Rows are points. Examples show where two turns around zero, p and q, send a point. Where does a point land after both, in the order given? Backwards means that the second turn is done in reverse. Each puzzle has new turns, and all numbers are rounded.

Turn p:
[-47  13] -> [21 44]
[  1 -27] -> [-27   4]
[-20  -4] -> [ 0 20]
[39 36] -> [ 28 -45]
[ 26 -18] -> [-22 -22]
Turn q:
[24 34] -> [31 28]
[-9 22] -> [-4 23]
[-36  -3] -> [-36   5]
[38 -9] -> [ 35 -17]
[-18 -43] -> [-27 -38]
Where do these land?
p, then q: [ 21 -44] -> [-49  -2]
p, then q: [-28  13] -> [23 21]
p, then q backwards: [ 7 31] -> [31 -6]

Turn p:
[ 26  21 -11] -> [  0   3 -35]
[20 -4 29] -> [-26 -23  -5]
[ 10   3 -25] -> [  4  22 -15]
[ 10 -21 -17] -> [-14  25   2]
[-26  10  -1] -> [24 -5 13]
[-41  -9  24] -> [ 13 -20  42]
Turn q:
[-11 -17 -14] -> [ 12 -16  14]
[ 11 -13  -1] -> [ -4 -15  -6]
[-14   7 -15] -> [ 5  6 20]
[48 -1  5] -> [-40 -14 -23]
[-34  24  25] -> [27 40 -5]
Where do these land?
p, then q: [ 10   3 -13] -> [-8  6 13]
q, then p: [-43  28  12] -> [  4 -27 -45]
p, then q: [22  2  9] -> [13 -7 19]
q, then p: [ 11 -33  -7] -> [-23  19  19]

Turn p:
[ 23   2  37 -15] -> [ -8  31   7 -33]
[-40   2 -18  13] -> [ 18 -13 -23  32]
[-30 -12 -37  46] -> [ -9 -25 -13  60]
[ 13  -5  -4 -20] -> [ -2 -10   5 -22]
[17 20  4 -6] -> [  9   8  22 -10]
[ 17  -8  17 -18] -> [ -9   8   2 -28]
Turn q:
[30 -7  7 25] -> [27 12 10 26]
[-21   0  20 -12] -> [-17  10  11 -22]
[ 29  40 -16 -22] -> [ -7 -49  17  21]
[-33 -27  -1  32] -> [ 20  33 -26 -27]
[ -5  -7  -9 -22] -> [-22  -4 -11   1]
Where do these land?
q, then p backwards: [-23  -1  23 -18] -> [ 31 -11  17  -5]
p, then q: [-24   3 -24 -12] -> [  7  12 -17  29]
q, then p: [ -1 -14 -23 -11] -> [  2 -22  -3  18]
q, then p: [21  3 31 48] -> [-12  38  43 -16]
q, then p: [ 12 -26  -1   3] -> [ 9  2 16 22]
p, then q backwards: [21  0 12 32] -> [ 14 -16  26 -21]
p, then q: [ -5  35 -18 -40] -> [-18  10  18  49]

Turn p:
[ 13 -11  17   4   4   9] -> [ -5   6  -6   8 -23   1]
[ -3  -7 -12  16   7 -18] -> [ -4 -14   0  19  14  -7]
[24 16  9 -6  2 -3] -> [-13  -5 -20 -14  -8   9]
[  2   7 -18 -16   9  40] -> [  5  35  -7 -22   3 -23]
[ 14 -10 -21 -34  -9  32] -> [ -6  51  -5 -15   9   3]
[-29  -3  14   6   8 -33] -> [ 26 -32   9  18   5  12]
[-21   7  10  31 -21 -26] -> [ -5 -40  31   8   0   4]
Turn q:
[ 18 -24  33   0 -25  48] -> [-15  -3  23  19  42  45]
[ -7  19 -29  14  10  -9] -> [  9  14  -5   4 -10 -35]
[ -3  23  23 -32 -12  21] -> [23 18  6  1 -5 42]
[-28   0   6 -16  -9  -2] -> [ 20 -15  -2  11 -16  13]
[ -1 -14 -15  -3  21  -7] -> [-20  -4  -1   1 -19 -13]
[ 10   3 -27   4   1 -30] -> [ -6   4 -30  -9  -7 -27]
[ -3  -5   3   8  20 -16] -> [ -7 -11   6 -16 -11 -14]
[15 -2  5 23 -5 -4] -> [ -5  -2   1 -10  24 -11]
Where do these land?
p, then q: [-15   3  18  -6 -29  -8] -> [-2 -2 18  4 12 32]
q, then p backwards: [  9 -33  14 -29 -22  16] -> [ 23 -10   8 -11 -16 -43]
q, then p: [-16 -17  -9  14  23  15] -> [  6 -23  20  15 -17  12]
p, then q: [-14  15 -36   4   0   0] -> [-12  -5   7 -26 -29  -5]
p, then q: [ 19  -4   3  15  16 -16] -> [ -5 -14  -5  19   3 -23]
p, then q: [ 16  19  -1  -5 -26  14] -> [ 19  -2   1  10 -23  23]
q, then p: [  1  17  11   6  38 -22] -> [  7   4   1 -14   3  46]

Turn p:
[14 10 12 18 13 25  1 -2] -> [ -6   9 -25   5   2  18  22   5]
[ -7  12 -11 -16 -13   2  11   2] -> [  7  21   9  -8   3 -10  -8  -7]
[-10 -22  10   8   8 -12 -32 -11] -> [ 13 -37   3  13 -17   4   0  10]
[ 5 17  5  7  4  3  6 -4] -> [ 0  8 -7  4 14  1 12  2]
[-14 -20  28  -6  -8 -15  -2   3] -> [  4 -26   0   8 -10 -11  -4 -27]
[ -8   6  -9 -15 -13   8   2 -25] -> [ 28  11  -4 -13   0 -10  -7   4]
[ -3 -15 -17 -15  17  16   9   6] -> [-15  12  -6 -13 -24 -10  -7  12]
[ 24 -21 -22  -4  -7 -21 -17  -3] -> [ -4 -19  10  -4   6  12 -36  19]
[ 19  10 -11  -5  16 -10  -6  26] -> [-27  11  10  20   6   4 -11  13]
[ -4  25  15  30  -7 -16  30   4] -> [-10  -1   7  -5  38  -4  31 -21]
[-15  -2   0  -1 -11  22   0   5] -> [  9  12   2  -8 -18   7   7 -12]
Turn q:
[-13   7 -22   1   1 -11   9  -2] -> [10  1 22  6  3  2  0 16]
[  9   0 -19  -2  48   9 -10 -17] -> [-15  12   0  -8 -23  40  15  21]
[ -5   6  34  -6 -10   4  19  13] -> [  4 -15 -16  -8  -7 -36   1  -4]
[-14  -5   8 -13   5  13  -8  -8] -> [  3  17  -7  -3 -19  -3  -6  -4]
[-17  -1   9 -15 -16 -12   6 -10] -> [ 20   6  -2  -4   2 -16 -20   5]
[ -7  -9 -14 -12   8  -8 -13  18] -> [ 16   7  16 -11  -2  12  10 -13]
[  3   4  -5   6 -16  10  -2  12] -> [ -1  -5   3  17   5  -6   5 -14]
[ 13  15  12  16 -14 -12  -3  -6] -> [ -9  -3 -13   5  28  -9   1   7]
[ 42  -8   8 -12  -4  15  -9 -18] -> [ -8 -11 -39   9   0  26 -10  -9]
[-12  -9 -11  36  -3  -6  11  18] -> [-21  -9  36  -1  11 -12   3  -5]
Where do these land?
q, then p: [ -4 -29  -4   9   3  -2 -20  -6] -> [ 28  11 -10  13 -10  -5   8   4]
p, then q: [ -9  19  -2  -5   0  19 -10  14] -> [ -8  -6  -8  19   8 -18   9  11]
p, then q: [ 13 -10   2  -7  -1 -14 -10 -11] -> [ -7   7   5  -8   4  15   2 -17]
p, then q: [ -6  11 -21   6  -9  24  20 -10] -> [ 28 -10 -15  10 -11  -1  17  13]
p, then q: [  1 -11  24 -14  -3  -4   4  -3] -> [ -4   9   7   2  12  18 -17   5]
q, then p: [-28  19 -25   8 -12   7  15  16] -> [-13 -25  -7  11  26   7  15 -25]
q, then p: [-12  24 -16  -8  -7   3 -11  -4] -> [-14   7  -2   4  24  13  15  -1]
q, then p backwards: [ 37 -22  16  -7 -10 -14  -3  -1] -> [ 28 -21  19  11 -20  -4  12 -15]
p, then q: [  0 -18   0  -9  30 -11  -2   8] -> [  5   8  25 -10  15 -13 -10 -14]
p, then q backwards: [ 18  -5  24  25  23 -10  15   9] -> [36 10 12 28  1 10  0  7]
q, then p backwards: [ -8  22   2   1 -15   3   1 -12] -> [  4  18   2 -16  16  -5  -5  -7]

Turn p:
[-25 -23  16   0  -8  13 -24 -13] -> [  3  15  30  16 -18  11  17  17]
[ 15  17  13  11  18 -16  -3   0] -> [-11 -18 -15   2   8 -23   8   8]
[-15  -1  -7 -21  28  19  15   6] -> [ 23 -17   5  11 -18   0 -28  -7]
[  6  -4 -14  -8 -16 -14 -16   5] -> [-13   5  14 -19  14   8  -2   4]
[19 23  5 -8  5  4 16 -6] -> [  3   2 -17   8  14 -21 -14 -11]
[-19   5 -17  17 -14   2  -2  26] -> [  8 -13  -3  -7  11  36  11  -4]
[  8  -8  17   9 -14   0  19  10] -> [  2  16 -27  -1  -4   6   3  10]
[ -2   6 -29  -8 -14 -22   9  -5] -> [  6   2   7 -34  14   0  -2 -18]
[ 14 -14  17   9  16  13 -14 -22] -> [-21   6   5  23 -21 -18   7   3]
Turn q:
[ -7   8   4  -2  13 -11  16 -45] -> [  2   8 -24  22  23  25 -17 -11]
[  3   5  -1   8  12  48 -11  11] -> [ 10  25  17  -8  14 -17  36   2]
[ -3  12  -9  -6 -32  34 -11   7] -> [  5  14  -3  -7 -22   5  39  16]
[ -6 -16  24  -2 -18 -14 -13   9] -> [ -4  -5   2  14 -22 -17 -15  20]
[ -6   6  -3  19   6 -11  -3  15] -> [ -3 -23  13   4   5  -6   5  -4]
[  2 -17   1 -10  15 -17  33   3] -> [ 10  -1  13  -9   3  14 -36 -13]
[ 20  10  -1  -2 -16  -3  -5   7] -> [-13   0  -5  -5 -20  -5   8 -10]
[  4 -18 -10   0   3 -11   5 -10] -> [ 11  -6 -13  -8   3  -1 -16  -4]
[ -7   9  -5  -6  17 -14 -13   4] -> [-19 -11   1  -5  17   0  -4   7]
Where do these land?
q, then p: [-20  -2  -4  -2   5  38  -9  -3] -> [  5 -17 -34   3   8  -8 -20   0]
p, then q backwards: [ -2  11 -12  10 -12 -19   3   1] -> [  5   5 -25   2  12   9  -3   0]
q, then p: [ -5  10   2  -4  -5 -34  -5 -26] -> [ -7 -12  21   1 -14  28  12 -17]
p, then q: [ -1 -19  12  -2  26  -8  17  35] -> [ 10  -9  -3 -35 -24 -17  12  19]
p, then q: [ -2  -2 -10 -19  13  34 -20  11] -> [  9   3   0  26   4 -34  15  13]
q, then p: [  4 -16  21   2  -6  14  -1  31] -> [  1  13 -15  -8  21 -10  11  29]
q, then p backwards: [  7  -5 -10  -3 -20  -1  10 -17] -> [-5 -9  0 10  0  7 25  9]
p, then q: [  8  21   6   1   1 -15  11 -13] -> [ -9 -13  -8  -9  10   7 -19 -11]
p, then q: [ 11   1  -5  17  -3 -10  -6 -20] -> [  3  -5  -1  10   4  25 -14   1]
